Every row gives one point. Each copy is the shape, with its points in the same order, stretched, turned, moved and blurred by noise. Is it also mirrored, or only turned?

Shape (8 x 2):
[[  4  25]
 [ -3  29]
 [ 37  -2]
 [-17  -3]
 [-54  -2]
 [-44 -40]
 [ 43  32]
 [ 29   5]]
Copy 1 (8 x 2):
[[-13  -1]
 [-21  -2]
 [ 27 -13]
 [-10  26]
 [-39  52]
 [ -1  73]
 [ 10 -35]
 [ 12  -8]]
Copy 1 is: mirrored
Copy 2:
[[ 35   7]
 [ 37  -3]
 [ 19  51]
 [  1  -7]
 [-10 -45]
 [-41 -13]
 [ 56  40]
 [ 28  40]]
Copy 2 is: mirrored

Shape:
[[ 24  -3 -13]
 [ 25  -7  45]
 [-43  78   3]
 [  0 -10 -67]
 [ -9  -5  13]
 [  0   2  17]
 [ 45 -24 -31]
 [-17   8   9]]
Copy 1 (8 x 3):
[[ 31  14   9]
 [ 25 -38  16]
 [-31  -1 -78]
 [ 19  67  11]
 [ -5  -3  13]
 [  8  -6   3]
 [ 53  31  35]
 [-13   1  -4]]
Copy 1 is: mirrored
Copy 2:
[[ -6 -41 -20]
 [  2 -39  34]
 [-75  47  -3]
 [  0 -21 -79]
 [  3  -8   1]
 [ -9 -13   8]
 [  7 -65 -45]
 [-10   4   0]]
Copy 2 is: mirrored
Copy 3, 8 rows:
[[ 18 -16  -4]
 [  5 -10  49]
 [-17  79 -19]
 [  8 -27 -60]
 [-17  -5   9]
 [ -9   1  15]
 [ 34 -46 -13]
 [-18   8   2]]
Copy 3 is: only turned

Shape, 8 rows:
[[  2  -9  49 -37]
 [  1  17 -19 -31]
 [-37   4 -27   4]
 [ 37   9  -1  -3]
 [ 45  85  -4  25]
 [  9 -17   2  60]
 [-16   5  -3 -40]
 [ -8 -12 -14  15]]
Copy 1:
[[ 22   6  37  67]
 [ 13  27 -30  43]
 [-21   5 -30  16]
 [ 53  12 -15  22]
 [ 54  84 -25 -33]
 [ 25 -31  -6 -25]
 [  1  21 -12  61]
 [  7 -11 -25  14]]
Copy 1 is: mirrored
Copy 2 (8 x 4):
[[ 45   0  36 -27]
 [ 28   9 -31 -40]
 [  9  24 -33   3]
 [ -2 -16 -11 -50]
 [-63  20 -17 -85]
 [-45 -26  -3  15]
 [ 36  16 -13 -30]
 [  0  -6 -22   1]]
Copy 2 is: mirrored
Copy 3 (8 x 4):
[[-43 -28  27 -43]
 [-16  19 -21 -33]
 [-44  21 -29   9]
 [ 17 -10  -6 -17]
 [ 55  50  25  13]
 [ -3 -32  -8  48]
 [-40  10 -12 -39]
 [-22 -11 -24  10]]
Copy 3 is: only turned

Shape, 10 rows:
[[ -2  -2 -27 -29  18  12]
 [-27 -22 -54  23 -29 -22]
 [  4  -2  11 -61  12   1]
 [ 35 -10 -53 -26 -32  17]
 [-64  33  12 -43  18  79]
 [-10  37 -11 -35  26  -6]
 [ 38  23  -6  17  35 -52]
 [ 24   3 -14  13  -3 -36]
 [-40  31   9   8 -26  -7]
 [ 12 -33  19  52  22 -18]]
Copy 1, 10 rows:
[[  7 -14  -9 -13  41  27]
 [ -1 -42 -61  -3  -2 -27]
 [  9   4  35 -32  36  22]
 [ 64 -32 -22 -17  11  21]
 [-42  37  12  21  17  94]
 [  0  23   0 -18  54  22]
 [ 33   7  -3   6  69 -52]
 [ 34  -8 -14  -2  29 -46]
 [-16  36 -22   8 -14  -1]
 [ -5 -27  14  42  15 -52]]
Copy 1 is: only turned
Copy 2, 10 rows:
[[ 11 -24  -9 -27  -9  20]
 [ -3  15 -30  34 -31   8]
 [ -2 -16   7 -56  12  -2]
 [ 25  23 -27 -33 -35  48]
 [-16 -59  82 -17 -12  42]
 [ 24 -33  20 -28 -12 -22]
 [ 67 -14 -22  -2  25 -36]
 [ 39  16 -18  10  12 -10]
 [  3  14  57  28  -7 -11]
 [ 29  -6 -13  48  62   3]]
Copy 2 is: mirrored

Shape:
[[-33  54 -27  22 -29  -3 -15  20]
 [ -4   8  48  10  -6 -15  13 -42]
 [-24  29 -77  11  12   6 -18  -8]
 [  2   1  10  20 -21  40  50   4]
 [-28  12  -4 -26 -41  35  13 -29]
 [ -6 -29  67 -47  11 -11 -54 -17]
 [  6  31 -43 -37 -12 -16  -4  16]
 [  3 -22  55 -18   1  12 -55  -5]
 [  7  42 -53  -5  16   8 -19  -8]
 [-46  12 -60  -5   1   2  31  16]
 [ 21 -56  39   1 -30 -22 -61 -26]]
Copy 1, 11 rows:
[[-39  55 -34   7 -24 -40  -2   7]
 [ 10   8  55   9   7 -59  20 -22]
 [-23  18 -68  23  12 -19 -14 -29]
 [ 15  48  31   3 -10  24   3 -10]
 [-16  14  10 -17 -44  -2  30 -36]
 [-31 -71  38 -16   2 -51  21  21]
 [ -1  18 -58 -16  -6 -37  18  12]
 [-28 -51  36   8  -9 -26  -2  25]
 [ -7   7 -57  29   7 -24   6  -8]
 [-15  52 -44 -35  19   2  -1 -30]
 [ -2 -72  37  -4 -26 -58 -37  10]]
Copy 1 is: mirrored
Copy 2:
[[-61  37 -14  45  -2  10   1  28]
 [-37  18  20   3 -31 -35  27 -40]
 [-23   4 -58  30  35   4  -3  26]
 [-14  20  42  26  19  28  51  -5]
 [-48  45  -2 -18  14  34  26 -14]
 [-55 -14  31 -64 -33 -31 -28  -9]
 [-10  37 -23  -4 -15   7   6  50]
 [-49 -32  37 -37 -25  -4 -33  -7]
 [-16  -3 -53  14  -5  14   9  30]
 [-18  41 -16  19  56  -3  29  42]
 [-17  -3  45 -26 -28 -23 -73 -37]]
Copy 2 is: mirrored
Copy 3 (11 x 8):
[[-15  40 -16   0  -4  30 -36  52]
 [-34   8  33   4  15 -11  -9 -25]
 [ 18  19 -71 -18  17  35 -20  18]
 [-20   5   1  34 -25  36  38 -11]
 [-45 -16   1 -12 -20  61  -9 -10]
 [-24 -74  52 -30  19 -36 -28  -7]
 [ 32  18  -1 -43   4  47 -10  24]
 [-14 -58  32  -8  -8 -28 -34   0]
 [ 24  22 -46 -36   1  22 -13   8]
 [  0  16 -36   5  29  65  18  28]
 [ 20 -60  44  19   0 -17 -63 -26]]
Copy 3 is: mirrored
Copy 4:
[[-41  51 -32  -9 -10  -1  -7  27]
 [ -2   2  50  36 -18   0 -15 -24]
 [-21  29 -75  -5   6  36  32   9]
 [-19 -10  48   3 -11  45  26  40]
 [-37  -1  15 -40 -31  35   9 -11]
 [ 14 -41  19 -15   9 -17 -75 -38]
 [  5  29 -30 -37  11  -9  22  11]
 [ 16 -34  10 -10  -1   5 -79  -9]
 [ 10  39 -46 -12  17  34  13   5]
 [-55   4 -31  -9  16  14  59  17]
 [ 42 -46   5   6 -59 -20 -53  -4]]
Copy 4 is: only turned

Shape (15 x 9):
[[-12   2  -2 -15 -40  49 -58  36 -11]
 [ -1  14  14 -23  27  -7   2 -22  23]
 [ 12  62  56 -41  18 -45  32  45  -7]
 [-25  -2 -13   7 -20  12 -53  20  20]
 [-25  36   5 -22  15 -23  35   3  -6]
 [ 37  10   5  55 -11 -25  27  -7 -55]
 [ 15 -11  -9 -12  -2   7 -26  -3   1]
 [ -6 -30   5 -21 -28   8 -64  21  -1]
 [-21 -12   2 -48 -29   2  17  14  40]
 [-25 -44 -14 -17  11  -4 -15  21  13]
 [ 32  31 -28  20 -26 -67 -16 -10 -43]
 [ 54  21 -25  20 -13 -27  18 -47 -78]
 [-47 -23  -3 -12 -31  26 -63   3 -14]
 [-24 -47  14   0 -43  11 -50 -45   2]
 [-22  10  29 -59  35  -9  35  28 -18]]
Copy 1 (15 x 9):
[[ -9  34   2 -12   7  25 -79 -24 -38]
 [ 12  17  -5  -7 -24 -12  27  -9  31]
 [ -3  59  20 -53 -83 -52  54  13 -17]
 [-30  25   8  -1  22   2 -48  -7  -2]
 [-25  26 -12 -28 -44  -2  61  -3   2]
 [ 15 -13   0   0  32 -17  84 -13 -63]
 [ 21  13  -7 -14  21   0 -12 -14   5]
 [  3  -3   1 -29  18  -5 -72 -14 -11]
 [  6   8  26 -49 -38  37  -7  -7  29]
 [ -1  -3 -18 -36   9  14 -18  20  22]
 [ -4  12  -1 -33  54 -51  59 -48 -38]
 [ 37  -5 -30 -17  48 -18  93 -64 -50]
 [-31 -10 -16  -8  13  23 -69 -34 -14]
 [ -5 -57   5   3  17  17 -50 -52   6]
 [  2  30 -28 -54 -71  -2  35  21   1]]
Copy 1 is: mirrored
Copy 2 (15 x 9):
[[-11 -34   4 -16   7  56 -47  62 -13]
 [  2  23  31   0  16  -5 -13 -13  21]
 [-33  35  69 -59  -9 -42  19  32  42]
 [  0 -18  -6  10  -4  15 -54  43  -6]
 [-34   9  15 -30  -4 -26  12  -5  29]
 [ -9 -11  12  -5 -16 -29  53  20 -61]
 [ 18 -10  12   2  27  16 -16  23  -7]
 [ 18 -41  22  -2  18  22 -50  49  -9]
 [ 15 -24  18 -21  -9  18  -6  15  66]
 [ -3 -39   9  29  26  -6 -22  31  27]
 [ 24  -2 -11 -50  -2 -52  12  19 -56]
 [ 15  -9  -4 -42  21 -14  52 -12 -76]
 [-10 -56   5   3  11  32 -65  26 -21]
 [ 33 -57  21  18  -3  29 -48 -11 -29]
 [-48  -8  51 -23  27 -14  13  12  55]]
Copy 2 is: only turned
Copy 3, 15 rows:
[[ -34  -25   26   26  -25   44  -67   27   19]
 [  15   20  -25   10    8  -22   -9  -23   18]
 [ -47   65    1    6   25  -52    9    6  -26]
 [   6  -19   -5   38  -30   20  -35   34   38]
 [   6   47    8    2   26   -6   27   -2   -2]
 [ -11  -26   10   37    2   -6   49   -8  -71]
 [   7  -21  -12   23   -2    9  -35    4   -6]
 [  -4  -38    7   24  -10    7  -63   32   24]
 [   5   -4  -14  -39   -2    0  -15   28   24]
 [  16  -22  -22   17   30   10  -22   33   31]
 [  35   11   16   49  -17  -18    7   23  -73]
 [  25   -8   23   30    6    4   14  -26 -106]
 [  12  -35   38   27   -7   31  -51   21   49]
 [  39  -69   23   14  -16  -10  -36   -5   38]
 [ -25   35    5   -3   66   -5   -2   -2    6]]
Copy 3 is: mirrored

Shape (15 x 11):
[[ -2  44  88 -84   9  12  39  20  14  18 -31]
 [-26 -23 -20 -17  19 -11 -20   1   4  17  10]
 [ 65  13  45 -25   6 -12 -27   5  -7 -33 -23]
 [  8 -33 -18  29  16  16  22 -12  34 -94  19]
 [-11 -22 -17  22   4 -11 -10  34 -14  -7 -30]
 [  4  72 -11 -25 -44  -2 -16  95  -4  11  13]
 [-21 -32 -25 -16  18 -26  -2  -6   7  20 -27]
 [-22 -23  44 -11 -20   8 -13 -16  41  20 -27]
 [-26 -25   3 -18  14  50 -22  59  -1 -45  19]
 [-17  50   1  10   9  -5  -5   8   6  16 -22]
 [ 42  47 114  23   0  -6  13  22  23 -38   6]
 [ -2   5  -7  10 -11  26  10  -4 -12 -23 -20]
 [ 77 -41  -1  18  10 -11 -11  39  -4  19 -20]
 [ -8 -13  81 -32 -22 -25   7  -8  -6 -10   9]
 [  5 -27  13  17   1   6  -6  -6  -5  21  25]]
Copy 1, 15 rows:
[[ 16  64  69  -9 -13  42  94 -10 -13  37  80]
 [  0  -9 -39  -5   8 -13   4  -3  -4   6  29]
 [ 63 -10  34  41 -43  48  47 -23  -5 -22  10]
 [ 24 -33 -12 -33   2  20  38   5  49 -82 -59]
 [-27 -13 -14  31  -9  -3  13  23 -16 -18  -2]
 [-18  35  -5  -7 -79  78   3  51 -25  14  61]
 [-10   6 -39  21  17 -26  23  -5  -5  10   8]
 [-16  12  29  11  15  -3  14 -13  51  34   8]
 [-43 -56   2 -40 -23  52  29   9   4 -27  19]
 [ -5  43   8  32  23  33   4  14  -8 -10  40]
 [ 61  22 110  31 -40  38  41  27  41 -44  41]
 [ -3  11  16  -8   6  31  14  -2 -14 -24 -25]
 [ 55 -38   0  35 -31   7  29  48  -7  27 -16]
 [ 21  16  55  -4 -48 -24  34 -26  16  -7  36]
 [ 31 -12   7 -14   5 -17 -12  22   7   4   9]]
Copy 1 is: mirrored
Copy 2, 15 rows:
[[-36 -17  37 -47  39  23  55  79 -17  67  49]
 [-23 -28  -6 -15   2 -36  -7 -12   9  30   8]
 [ 57  -9  27 -15  19 -11  51  -9 -32  23   5]
 [ 19 -63   2  13 -18  19  24 -27  25 -56  25]
 [ -6 -23 -12  43 -13 -33  12  -3 -12   9 -13]
 [ 30  17 -79   3  31  10  14  44 -45  48  66]
 [-36 -31  -9 -13 -13 -51  20   6   8  25 -18]
 [-32 -23   6  -6  10  18  20 -11  28  67 -18]
 [  1 -65 -12  23  34  17 -26  18 -14   5  31]
 [-35  27 -10   7  17 -11  31   4  -7  15  18]
 [ 46  20  57  29  26  39  61  -3  -6  35  78]
 [-17 -14  -8   4 -10  17  22   0 -16  -3  -5]
 [ 75   0   8  22 -26 -47   8  12  -7  25 -26]
 [-12 -28  37 -16  -4  16  37 -17 -17  84  42]
 [  3   1  16   0 -25  -6 -17 -20   8  38   8]]
Copy 2 is: mirrored
Copy 3 (15 x 11):
[[ 23  23  99 -33   9 -36  38  26  17  23  26]
 [-44 -20  -8   9   4   6 -22   6   9  13  10]
 [ 50  26  44  -4  -2 -17  -5 -21 -45 -21 -10]
 [ 16  -2 -19  64  45  30  11 -23  15 -86 -15]
 [-12 -27 -18  24   1  22  13  22 -26   6 -31]
 [ 11  72 -11 -38 -31  33  24  68  -4  17  -3]
 [-46 -42 -17  10   3 -15   6  -2  -7  15  -3]
 [-24 -44  42   2 -37   0 -13   8  33  -8 -13]
 [ 12  -4  11   1  62  62 -18  37  23 -21 -14]
 [-21  31  10  23 -26  -5  20  12   4  29 -23]
 [ 77  54  80  43 -37 -27  -2  31  -7 -43   0]
 [  0   3  12  29   5  39  30 -15   0  -7 -21]
 [ 65 -42 -26   5 -19  -5  -8   2 -37   8  -5]
 [ -6  -5  77  14 -27 -12  -8  19 -17 -34  41]
 [ -1 -20  10  38 -26  19 -26   0   7   2  24]]
Copy 3 is: only turned
